Each row is a point. The points of each table are mixes of a few directions, plus a little noise. Count the directions of each table, and those that both share. Where both have some left over, give the other angles between the two spaces (their principal angles), to ten degrees, smallest first.
(in the rows, 128 means zero)

First, 6 rows:
[[ 69  16  86]
 [144 160 142]
 [139 145 134]
 [106  86 112]
 [158 182 148]
 [154 177 145]]
Second:
[[ 89  56 100]
 [121 115 123]
 [179 221 164]
 [123 119 125]]
Directions: first 1, second 1, shared 1

First, 8 rows:
[[129 113 160 137 170 105 142  76]
 [ 73 101 105  88 138 119  62 231]
 [223  44 133 110  86 121 146 110]
 [ 54 101 159 166 151 132  74 191]
 [172 242 103 124 121 165 136  76]
 [151 131 124 117 128 113 172  82]
 [102 161 160 157 171 140  90 115]
 [123 131  78 124  60 126 202 146]]
Second, 7 rows:
[[160 136 164 144 158 140  97  90]
 [ 68 113  59  97  72 105 186 201]
 [121 126 120 124 121 125 135 136]
 [186 143 194 158 182 149  73  59]
 [180 141 187 154 176 148  79  65]
 [123 127 122 125 123 126 133 134]
 [ 59 110  50  93  63 101 194 211]]
Directions: first 5, second 1, shared 1

First, 8 rows:
[[147 129 127 140 141 119 126 131 127 112 132  97]
 [123 159 117  53  97 162 164 155  77 186  92 186]
 [111 104 137 170 140 113 107 105 167 101 151 117]
 [129 149 121  86 112 149 150 147  98 162 107 156]
 [ 40  75 155 189 124 116  89  68 219 104 169 173]
 [175 130 123 157 155 104 116 131 123  93 137  57]
 [ 61  82 150 187 130 114  92  77 205 102 168 158]
 [236 197  96  42 128 148 181 202   8 163  71  76]]
Second:
[[146 134 200 159 143 185 212 136  97 119 174 150]
 [ 80 129 103 119 144  91 103 111 184 127 100 103]
 [ 96 136 152 142 140 123 143 128 147 125 117  99]
 [108 142  69 133 167  76 107  62 193 104 126 157]
 [101  92  89  60 121 140 106 153 178 156 132 157]
 [156 113 149 115 123 178 165 149 104 136 166 170]
 [205 170 128 202  97  83  84 105  20 100  96  84]
 [136  53 159  24  88 248 175 234 118 191 188 195]
 [164 166 122 188 127  83 105  89  80  98 107 101]
 [ 88 143 107 139 129  69  79 114 158 124  75  66]]
Directions: first 2, second 4, shared 0; angles 50, 50

First (11 x 20):
[[122 175   7 148 111  89  56 113 118  63  19  98 217  89 208 164  51 143
  118  91]
 [130 115 162 122 133 139 148 133 132 146 158 136 104 139 105 118 149 124
  130 138]
 [128 125 135 127 130 131 133 129 129 133 135 130 122 131 123 125 133 127
  129 130]
 [129 117 155 124 131 137 145 132 130 143 153 135 108 137 110 120 146 125
  130 136]
 [130 116 158 123 132 138 147 132 131 144 156 136 106 138 109 119 147 125
  131 137]
 [129 119 153 124 132 136 143 131 130 142 150 134 110 136 111 120 144 125
  130 135]
 [130 113 165 122 133 139 150 132 132 149 162 137 100 140 103 116 152 123
  132 139]
 [129 121 145 125 130 133 138 130 130 138 144 133 115 133 117 123 138 126
  129 133]
 [125 149  73 137 120 111  96 121 124  99  79 115 168 111 163 144  94 134
  123 112]
 [131 112 169 120 134 142 154 134 131 152 166 139  98 142 100 115 155 123
  132 142]
 [125 147  80 136 121 113 100 122 124 102  85 116 163 112 160 143  98 133
  124 114]]
Second, 10 rows:
[[115 116 158 150 127 151 119 187 155 141 140 100  98 188 120 169 142 138
  114 112]
 [153 139 156 115 139 134 145 121 165 134 145 134 111 133 127 170 137 117
  110 131]
 [ 84 105 130 160 121 140 108 173 111 133 139 102 129 170 109 123 141 151
  143 106]
 [173 163 109 105 118 129 172  81 142 126 119 137 138 101 109 121 136 104
  137 140]
 [ 89 124 140 138 137 134 149 110 124 132 182 128 156 143  64 129 169 134
  165 100]
 [107 108 110 129 130 107  89 131  88 118 103 139 138 100 168  92  97 138
  124 139]
 [100 106 165 132 152 124 102 141 135 132 161 138 121 137 138 158 130 138
  116 118]
 [155 135 154 105 146 122 130 108 156 129 137 149 113 108 154 162 118 116
  101 140]
 [141 137  60 132  94 119 124 122  78 115  61 118 145 101 147  53 101 128
  145 147]
 [162 146 101 112 117 120 138 105 122 122  93 135 130  97 147 107 111 115
  124 147]]
Directions: first 1, second 4, shared 0; angles 50

First:
[[170 127 190 134 130 136 141  73 122 112 112 100 133 100 118 193 132 111
   98  80 111 117 163 119 143  86  62 201 142 135 139 170]
 [ 79 142  90 140 127 125 104 180 132 134 145 141 119 139 142  99 113 143
  123 164 117 147  87 132 131 158 177  71 103 112 122  92]
 [154  81  72  70 119 117 171 136 134 147 131 165 140 183 103  38 177 128
  234 165 216 104 151 147  72 155 181 100 166 155 120 130]
 [104 139 105 134 129 126 115 152 129 132 135 138 122 133 136 104 115 138
  126 148 122 139 106 127 129 145 151  97 115 120 124 103]
 [160  61 146  90 121 135 166 128 142 112 142 114 151 150 103 175 197 107
  169 134 183 102 172 163 104 112 152 160 165 148 148 208]
 [116 163  99 139 131 118 115 125 119 147 117 151 115 127 139  63  94 142
  133 130 116 137 105 108 127 147 121 100 115 123 111  72]
 [144 156 164 148 133 129 120  88 119 125 109 114 121  98 132 151 100 127
   89  92  92 131 133 107 149 107  71 164 123 125 126 122]
 [126 131 166 146 130 136 120 122 128 113 130 103 129 106 132 194 125 121
   86 110  98 132 132 129 151 107 107 155 120 123 138 154]
 [ 98 154 125 152 131 128 103 148 126 127 132 126 118 114 143 134 100 137
   94 131  92 144 102 120 148 135 130 108 103 113 124 102]]
Second (11 x 32):
[[138 109 100 160 179 125 162 155 112 116 240 107  88 146 163 103  74  70
  152  86 129 150 249 121 159 104 132 141  75 228 115 147]
 [109 116 109  81 108 114 159 120 111 114 107  79 199 108  78 134 115 138
  105 123 130 114 163 135 107 171  72 122 115 140 163 154]
 [121 145 158 130 108 138  95 122 137 150  98 156 134 126 137 132 152 150
  113 155 130 130  64 151 106 141 147  98 162  62 122  97]
 [108 134 159  86 104 141 119 109 113 122  73 107 176 115  88 133 165 145
  147 134 120 125  82 118  96 156  93 152 162 108 142 116]
 [133 124 108 153 154 153 132 138 117 124 195 115  96 137 143 106  89 100
  147  85 121 159 170 113 134 111 110 154  92 191 131 131]
 [123 127 116 123 116 114 136 131 133 140 133 127 157 121 126 133 107 138
   83 140 136 123 143 162 116 151 122  75 117 103 141 132]
 [149 108 101 124 128  85 156 128 144 105  92 130 111 134 118 150 146 129
  130 141 137  88 150 108 179 101 157 144 120 144 116 162]
 [141 152 128 165 116 173  74 119 156 159 115 177  82 131 147 123 121 153
  108 123 117 157  29 127 111 104 133 118 131  75 127  95]
 [137 147 168 157 126 131  87 127 152 152 110 187  88 139 171 133 170 141
  130 164 133 127  57 144 133 108 195 103 173  59  91  90]
 [124 114 129 104 130  93 160 131 119 112 115 107 156 129 117 137 145 120
  133 142 138 100 180 130 147 139 138 127 133 142 121 149]
 [128 128 131 123 135 146 124 126 118 118 128 114 122 129 117 123 131 120
  158 107 118 138 121 101 124 120 107 170 127 156 131 127]]
Directions: first 3, second 5, shared 0; angles 50, 60, 80

First, 11 rows:
[[187  87 109 118 104 112   7 136 188  69 212  38 123 153 153 162 156 114
  138 103 145  49 171 155 128 166 152  52 207 196 146  85]
 [ 50 134  87  59 142  82 136 103 104 143 182 130 164 149 103  52 183 103
  116 147 131 172 190 139 119 197 141  59 129 176 155 177]
 [121 163 169 157 141 168 172 120 123 153  84 177 108  59 122 162  96 159
  129 139 161 158  72  80 152 123  97 172 100  86 146 151]
 [120 130 121 154 139 118 116  99 112 161 110 141 124 170 152 140 127 168
  129 151 126  90 150 178 114 118 142 139 151 128 132 126]
 [ 63 171 160 107 153 121 208  76  50 165  89 168 114 134 128  73  99 151
  101 157 104 203 143 142 116  76 145 195  85  82 153 194]
 [150  78  52 173 119 119 117 191 159 161  86 154 173 200 116 149 162 114
  163 114 110  60 124 166 101 137 108 105 127 136  38  54]
 [106 154 160 130 148 123  98  52  97 149 136 117  94 146 166 140 110 190
  114 153 153 116 180 179 118 110 160 147 170 126 195 171]
 [171 114 142 141 112 166 146 182 155 101  93 123 121  95 107 155 101  97
  144  79 133 151  86  84 129  85 100 164  94  87  92 103]
 [166 114 146  76 100 109 104 143 137  43 197  49 120 120 131  87 125  67
  106 107  80 146 133 107 139 113 157 109 132 157 131 118]
 [146 131 157 123 126 164 108 133 153 106 127 108 105  82 118 164 108 128
  140  87 181 155 130  97 130 114 112 140 131 106 157 144]
 [128 134 106 170 124 128 196 172 131 158  93 203 162 100 113 124 140 116
  129 173  86 110  29  80 163 170  92 126  82 130  63  86]]
Second, 9 rows:
[[123 113 125 148 131 151 132 126 121 141  79 137 136 123 147 134 113 140
  130 144 130 101 120 117 120 165 120 118 121 102 106  97]
 [ 59 110  73 177 212 151 134 159 173 211  85 161 163 218  59 159 191  66
  140  93 190 124 141  90 112 147  33 198 173 127 192 151]
 [197 127 140  47  57 106 110 114 115  81 156  83 103 100 128  96  71 161
  104 123 122 168 189 197  76  25 198 109  74  80 107 128]
 [129 170 142 187 149 117 131 128 155 154 170 182 123  95 123 179 167 150
  136 161 137  97  41  89 199 172  93 139 165 191 158 149]
 [ 74 143 158 153 164 110 149 116  95 103 167 125 131 137 163  97 170  94
  129 135  60 125  78  78 196 202 127 129 169 205 140 147]
 [138 127 161 110 103 141 147 126  86 100  89 114 103 117 150 115  82 155
  150  79 115 180 159 164 100  53 167 148  89  80  81 141]
 [218 106 104  52  45 123  82 148 159  92 143  93 124  86 105 135  82 164
  133 101 175 150 200 196  59  51 174  65  68  76  81 104]
 [102 121 128 137 140 127 128 137 121 115 132 123 138 129 143 119 151 105
  142 120 110 122 114 104 151 182 122 103 144 161 116 121]
 [115 138 125 143 154 121 135  99 126 154 131 138 133 149 131 117 129 124
   85 197 115  88 106 111 139 157 115 149 145 133 173 120]]
Directions: first 6, second 6, shared 3; angles 60, 70, 70
